Each row is a point. Each copy is the shape, with its points in the same order, turned, moved and blurred by noise. Is it also mirrored, or only turned?

Shape (9 x 3)
27; 6; -42
27; 24; 42
-35; 14; 53
-24; -9; -13
-11; 51; 19
-28; -29; 70
13; -36; -39
-48; 0; 31
-30; -55; -41
Copy 1 (9 x 3)
-23; -42; -34
19; 27; 25
65; 42; -17
26; -20; -50
4; 41; -23
95; 3; -2
11; -53; -28
58; 25; -37
47; -68; -64
Copy 1 is: mirrored
Copy 2 (9 x 3)
45; -11; -6
-2; 54; -9
-58; 24; 10
-2; -17; 16
-26; 17; -32
-51; 48; 55
41; -20; 34
-55; 2; 27
17; -48; 65
Copy 2 is: only turned

Shape (10 x 4)
76; 13; -29; -19
-34; -1; 15; 41
-36; -74; 26; 38
24; -42; 3; -22
-45; -27; 28; 46
44; 19; -28; -12
-24; 17; -52; 61
-4; 0; -2; -76
-62; -27; 16; -25
-23; 14; 49; 47
Copy 1 (10 x 4)
-43; -46; -53; -22
29; 5; 37; 20
32; 55; 50; -36
-33; 22; -8; -32
38; 24; 54; 6
-28; -32; -41; 2
67; -16; -22; 26
-74; 32; -21; 30
-13; 68; 28; 29
16; -19; 65; 21
Copy 1 is: mirrored
Copy 2 (10 x 4)
35; 2; 70; 1
-7; 25; -55; 37
6; -50; -75; 41
8; -48; 17; 4
5; 0; -69; 34
18; 12; 53; 13
9; 48; -18; 95
-61; -11; 32; -23
-67; -14; -35; 10
14; 34; -65; 4
Copy 2 is: mirrored

Shape (12 x 6)
2; -10; -32; 14; 19; 57
19; 26; -10; -34; 63; 44
-20; -53; 40; -18; -41; 16
-48; -33; 42; 50; -14; 0
33; 38; -32; -42; 27; 55
15; 4; -36; -67; 10; 10
7; -56; 21; -45; -17; -11
-16; 46; -31; 18; -5; -12
11; 1; -47; -9; 28; -6
61; -20; 11; -25; -34; -38
32; -25; 33; -3; -58; 2
-13; 25; -70; -21; 31; 2
Copy 1 (12 x 6)
7; -1; -40; 2; -35; 6
61; 3; 26; -9; -49; 0
-26; -95; -6; 3; 5; 21
-87; -48; 10; 7; -25; 13
70; 7; -7; -21; -17; -20
59; -13; 4; -30; 13; 32
1; -77; 19; 15; 24; 43
-32; 29; 15; -45; 10; -11
23; 28; 3; -7; 0; 30
11; -36; 32; 36; 69; -2
-23; -69; -1; 23; 41; -22
18; 44; -2; -45; 2; 41
Copy 1 is: only turned
Copy 2 (12 x 6)
-7; -20; -22; 4; -83; -3
-12; -65; -3; 49; -41; -18
26; 34; 44; -28; -20; -14
-15; 53; -5; -46; -11; -52
-16; -53; 8; 60; -64; 28
-1; -49; 34; 27; -21; 44
42; -4; 35; -18; 5; 5
-70; 5; -15; 8; -18; 24
-19; -37; -29; 7; -13; 32
36; 24; 1; 30; 28; 41
34; 59; 28; 14; -6; 12
-50; -62; -14; -2; -36; 35
Copy 2 is: only turned
Copy 3 (12 x 6)
22; -51; 18; 4; 1; -13
42; -36; -29; 18; -46; -15
-13; 35; 59; -39; -2; -34
19; 42; 50; 2; 56; -27
32; -58; -20; -13; -62; 22
2; -13; 20; 5; -73; 13
-35; 33; 40; -23; -36; -33
29; 2; 10; 23; 13; 54
-6; -21; 6; 40; -28; 11
-58; 39; -13; -32; -25; 17
-34; 30; 17; -62; 4; 0
26; -33; 20; 56; -40; 39
Copy 3 is: mirrored

Shape (12 x 6)
20; 44; -22; -1; -7; -8
24; -62; 9; -17; 62; -15
-17; 58; -24; 10; 12; -11
69; 33; -33; -5; -12; 9
-3; 17; -12; -54; -33; -42
-10; -1; 20; -45; -43; 47
18; -12; -19; -28; -39; -72
-3; 22; 19; -83; 15; 29
42; -11; -40; -5; 69; 8
-17; -26; 65; 28; 25; 42
38; -41; 46; -17; 68; -45
46; 27; -7; -76; -15; -16
Copy 1 (12 x 6)
19; 3; -38; 15; -23; -14
-32; 19; 49; -24; 41; -34
6; -24; -30; 47; -26; -17
32; 33; -61; -10; 7; -2
-2; 18; -24; -14; -65; -60
-39; -5; -28; -53; -62; 18
18; 55; 7; -5; -55; -62
-47; -35; -44; -55; -22; -39
-22; 20; -14; 14; 62; -21
-24; -45; 52; -32; -5; 46
3; -8; 61; -38; 40; -56
5; 17; -55; -47; -26; -61
Copy 1 is: mirrored
Copy 2 (12 x 6)
6; -24; 12; -37; -31; 23
-81; 14; -20; 0; 5; -46
12; -53; -21; -49; -17; 25
-16; 15; 29; -34; -59; 28
11; -57; 41; -6; -19; -24
57; 19; 4; 12; -2; -45
-27; -66; 42; 23; -41; -18
20; 9; 20; -52; 25; -52
-69; 14; -25; -47; -32; -13
-8; 35; -54; 32; 38; 5
-95; 1; 9; 17; 43; -10
0; -12; 69; -32; -21; -27
Copy 2 is: only turned
Copy 3 (12 x 6)
8; 13; 8; -44; 6; 20
-69; -36; 52; -33; -15; -54
41; 26; 7; -39; 4; -8
-33; 5; -8; -66; -13; 44
-21; 21; 41; -19; 60; 23
-45; -4; -37; 17; 49; 2
-33; 12; 81; -12; 31; 41
-42; 2; -22; -39; 73; -33
-45; 3; 20; -73; -42; -39
-15; -67; -18; 26; -11; -52
-49; -72; 71; -48; 6; -52
-46; 6; 16; -63; 64; 25
Copy 3 is: only turned

Shape (11 x 8)
-59; 16; -2; 17; 25; -19; 58; 29
-1; 9; -11; -33; -2; -15; -21; -2
18; 31; -51; 30; -28; 14; 40; -9
-34; 3; -13; -4; 29; -10; -62; 39
6; 7; 25; 2; -8; 11; -21; 13
28; 31; 8; -55; -29; 17; 9; -17
-57; -32; -37; 36; -19; 26; 36; 21
-11; 0; -31; 25; 56; 45; -23; 6
61; -5; 21; -37; -4; -9; 42; -11
26; 10; -8; 20; 14; 17; 27; -51
12; 23; -28; 16; -18; 4; 31; -46
Copy 1 (11 x 8)
-9; -33; -1; -15; 37; -23; 13; -69
-16; -3; 8; 18; 20; -30; -4; 40
27; 16; -19; 27; -45; -20; 30; -20
17; -30; -1; -7; 42; -41; -61; 31
13; -9; -7; -17; 18; -1; 5; 39
-28; -8; -6; 18; -5; -13; 55; 56
55; -40; 23; 25; 2; 6; 7; -53
8; -30; -36; 8; -17; 5; -62; 3
-46; 19; 31; -22; -22; 4; 46; 32
-17; 28; -23; 16; -27; 29; 8; -4
1; 32; -16; 36; -19; 4; 31; -11
Copy 1 is: only turned
Copy 2 (11 x 8)
-62; -14; 49; 46; -23; 28; 9; -2
12; 5; -10; 13; -37; -21; 26; 31
-55; 6; 9; -53; 10; -16; 30; 8
19; 30; -27; 46; -61; 13; 25; -19
20; -19; -4; -3; -37; -13; -6; -12
20; -18; 26; -34; -40; -52; 14; 43
-62; 40; 14; 21; 22; 0; -28; -13
19; 26; -3; 26; 13; -4; 44; -48
33; -43; 28; -34; 0; -12; 1; 58
-5; -41; 10; -19; 30; -30; 38; 0
-37; -25; -3; -22; 18; -38; 37; 20
Copy 2 is: only turned
Copy 3 (11 x 8)
-63; -18; -38; 29; 1; 0; 55; -44
21; 8; 13; 21; 17; 15; -12; -11
19; -23; -78; -14; 48; 12; 30; -3
14; -25; 9; 15; -42; -8; -24; -42
8; 16; -10; 3; 8; -27; -12; 4
12; 32; 1; 10; 75; -6; -25; -5
4; -46; -49; 29; -2; -34; 69; -9
10; -62; -1; -39; -1; -27; 0; -23
6; 56; 18; -33; 63; 15; 28; -1
-15; -22; -7; -35; 47; 12; 22; 30
11; -16; -40; -12; 56; 34; 17; 26
Copy 3 is: mirrored
Copy 4 (11 x 8)
16; -17; 60; 62; -27; 38; -45; -8
-2; -5; -10; -17; -4; 4; -21; 5
-14; 13; 18; 58; -33; -32; 13; 40
-18; -31; 5; -17; 7; 33; 5; -53
31; -14; 14; -10; 7; 10; 18; 10
14; -5; 7; -26; 7; -31; -24; 63
9; -62; 11; 95; -13; 8; -1; -1
-14; 0; 24; 41; 47; -8; 19; -40
34; 36; -4; 0; 19; 16; -19; 80
33; 44; 6; 44; 12; -33; 1; 19
18; 26; 1; 45; -25; -43; -10; 28
Copy 4 is: only turned

Shape (15 x 9)
8; 7; 7; 46; -30; 33; -24; -58; 2
-14; -8; -23; 3; -37; 6; 42; 37; -19
61; 20; -1; -16; 63; -24; -28; 30; -15
-15; -8; 7; -16; -1; 40; -22; 42; 60
-9; -30; -71; 9; 22; 13; -30; 41; 16
-8; 11; 14; 7; 12; 15; -7; -88; -17
-13; 25; 9; 33; -8; -32; 2; 2; -24
-5; 22; -15; 5; -3; 34; 50; 8; 7
-19; -13; -12; -10; 4; 18; -18; 43; -29
-4; -40; -39; -8; -9; -5; -8; 22; -3
86; 2; 16; 51; -8; 34; -5; 31; -20
10; 4; 10; -9; 4; 37; 2; 4; -15
11; 25; -10; -17; -18; 39; -31; 26; 33
-11; 14; -2; 9; -5; 2; 70; 40; 16
-2; -2; 9; -9; -29; -19; -22; 23; -26
Copy 1 (15 x 9)
9; -15; 11; 21; 47; -23; -21; -41; -23
11; 9; -44; -62; -9; -11; 18; 0; 16
22; -46; 4; 22; -95; 28; -26; -2; 27
-33; 15; -62; 12; -38; 23; 0; -28; -41
-5; 9; -48; -26; -75; -42; -45; -33; -20
52; -13; 26; 44; 22; -30; -2; 3; -37
39; 16; -11; -4; 3; 5; -27; 3; 35
35; -22; -46; -38; -3; 12; 9; -8; -30
-17; -1; -46; -11; -39; -25; -13; 21; 8
-6; 19; -20; -28; -54; -36; -3; -17; 0
-33; -69; 18; -29; -11; 31; -31; -29; 23
0; -31; -22; 3; -14; -2; 8; 7; -17
-15; -22; -60; 21; -28; 6; 4; -44; -10
36; 8; -47; -61; -16; 42; 14; 1; -9
-5; 14; -19; 6; -19; -11; 6; -1; 40
Copy 1 is: only turned
Copy 2 (15 x 9)
-31; 3; 49; -40; -1; 31; 26; 18; -7
-4; 17; 19; 55; 22; -23; -4; 39; 14
-16; 1; -12; 45; -44; 10; -15; -78; 26
27; -22; -8; -32; 8; -66; 8; -16; 39
32; 45; 12; 17; 5; -54; -27; -45; 1
-38; -25; 12; -23; 16; 58; 15; -5; -45
-18; 27; 0; 21; -7; 31; -23; 16; 27
8; -27; 33; 32; 11; -14; -28; 22; 8
-21; 15; -6; 26; 30; -42; -7; -21; 25
16; 33; -6; 30; 15; -36; 5; -5; -3
-54; 6; 62; 30; -69; -15; 33; -13; 52
-25; -22; 21; 21; 2; -16; 15; -10; 20
19; -17; 27; -8; 10; -16; 1; -34; 49
20; -23; 4; 49; -8; -32; -38; 40; 29
-18; 19; -18; 21; 16; 0; 19; -1; 36
Copy 2 is: only turned
Copy 3 (15 x 9)
1; 36; 8; -39; 8; -36; 28; -79; -35
-23; 9; -4; -39; -20; -29; 13; 36; 27
-16; 53; -13; 25; 27; 29; -80; 0; -14
42; -18; 13; -6; -40; 33; 1; -9; -3
-12; 48; 9; 5; -52; 10; -6; 32; -47
-19; 5; -4; -29; 62; -3; 25; -50; -44
-2; 34; 3; -4; 42; -49; -1; 14; 4
8; 7; -13; -73; 3; -3; 5; 16; 16
-25; 23; 30; 13; -15; 15; 2; 18; 21
-40; 11; -1; 2; -27; -8; 11; 21; -22
-16; 66; 13; -47; -16; -22; -75; -51; 25
-12; 11; 5; -30; 8; 18; -4; -14; 12
31; 35; -13; -5; -32; 26; 4; -24; 5
15; -9; -10; -64; -1; -26; -19; 46; 18
-23; 18; -13; 22; 4; -26; 5; -8; 28
Copy 3 is: only turned
Copy 4 (15 x 9)
-18; -11; 16; 14; -46; -56; -15; -42; -33
-24; 4; 16; 25; 4; 1; -12; 11; 67
14; -39; 3; -20; 75; 46; -22; -51; -15
-42; 49; 8; 11; 18; 16; 25; -73; 23
-5; 48; -3; -20; 3; 31; -56; -46; 40
-1; -20; -7; 2; -43; -26; 11; 1; -67
30; -12; 14; 15; 18; -36; 0; -2; 9
-24; -2; 49; 14; -18; 17; 15; -4; 28
6; 10; -25; 26; 8; 27; -12; -36; 44
-23; 23; -24; -7; 17; 7; -35; -16; 37
-23; -79; 37; 7; 18; -12; -30; -81; 31
-22; -24; 4; 23; -10; 18; 9; -34; 8
-35; 25; 24; 40; 17; 20; -8; -65; 1
-19; -1; 56; -1; 11; 8; 33; 5; 63
-7; -3; -25; 37; 40; -17; -14; -18; 20
Copy 4 is: only turned

Shape (15 x 9)
-45; -53; -33; -24; 31; 35; -8; 19; -1
-5; -6; 25; 15; 0; 13; 42; 27; 34
2; -18; -1; -8; 64; 54; -6; 24; -2
29; -9; -53; -6; 67; 20; -20; -4; -27
-18; -23; -22; -40; -26; 37; 15; 12; -36
8; 17; 22; -13; -29; -25; 8; 11; 48
-1; -53; -8; -12; 19; -16; 35; -6; -19
-62; 1; -17; 5; -4; -27; 32; 3; -8
-12; 8; 0; -14; 11; 0; -9; 53; 1
-1; 39; 26; 11; 76; -28; 2; -18; 39
56; 55; -23; -11; -48; 58; -9; -25; -5
7; -21; 23; 29; 13; -5; 21; -36; 32
6; 4; -19; -54; 21; 5; 16; -4; 16
-10; 4; -22; -37; -13; 5; -18; 2; -73
10; 41; -12; -29; 37; 35; -38; 9; 5
Copy 1 (15 x 9)
34; -41; 20; -8; -31; -18; 8; 49; 5
-4; 33; 21; 8; -41; -6; 40; -14; -32
21; -37; 10; -48; -23; 4; 19; 7; -34
46; -42; -4; -51; 35; 18; 36; 18; 8
-39; -29; 18; 5; -4; -30; 13; 34; 11
-9; 70; -16; 16; -21; 0; 8; -14; -3
12; 19; 47; -4; 13; -12; 22; 50; -11
9; 10; 62; 40; -22; 11; 10; 12; 35
2; 4; 15; -34; -42; -12; 15; -9; 22
41; 43; 13; -23; -10; 80; 3; -20; -20
-49; -22; -63; 11; 45; 0; 37; -33; -3
31; 38; 17; 27; 13; 9; 13; 0; -51
-13; 15; -8; -17; -10; 26; 16; 42; 11
-28; -30; 25; -18; 40; -25; -13; 14; 43
0; -25; -38; -38; -7; 35; 4; -19; 16
Copy 1 is: mirrored
Copy 2 (15 x 9)
70; 30; -28; -18; 37; -15; 12; 36; -20
5; 1; 21; 39; 7; 36; 8; 14; -20
23; -5; 2; -15; 33; -25; 57; 40; -33
34; -33; 3; -75; 7; -34; 35; 34; -24
60; 26; 22; 7; -6; -40; -22; 37; -30
-16; -13; 15; 28; 1; 16; -28; -4; 35
57; 13; 26; -27; -5; 6; 14; -23; -15
27; 13; -25; -2; 0; 19; -45; -16; -44
-5; 11; 15; -11; 37; -10; -20; 31; -16
-41; -53; -22; -14; 33; 5; 36; -35; -15
-9; -48; 39; 20; -73; -55; -9; 68; -2
7; -5; -7; 9; -27; 27; 37; -26; 3
38; -31; 12; 4; 25; -33; -7; 6; 6
27; 21; 22; -40; -16; -69; -34; 12; -33
-14; -37; -7; -11; 22; -55; 13; 45; -9
Copy 2 is: mirrored
Copy 3 (15 x 9)
2; 57; -54; -14; 19; -19; -8; -16; -19
-28; 31; -16; 29; -16; 60; 5; -7; -2
-18; 51; -54; -53; 6; 28; 6; 5; 6
-14; 20; -10; -87; -2; -12; -13; -28; 10
-25; 20; -18; 21; 48; -17; -33; -26; 5
9; -10; 27; 38; -19; 50; 17; -8; 4
-48; 30; 4; -9; 10; 7; 13; -46; -54
-6; 7; -21; 23; -14; 12; -58; -21; -40
1; -15; -40; 6; -12; 23; 0; -16; 7
11; 1; 9; -54; -32; 95; 0; 15; -38
-18; 2; 61; -11; 22; 24; -48; 5; 84
-34; 37; 40; 0; -21; 46; 6; 4; -27
24; 19; 3; -21; 32; 40; -8; -43; 1
-26; -28; -14; -18; 40; -32; -36; -16; -4
26; -9; -16; -56; 18; 31; -9; 12; 29
Copy 3 is: mirrored
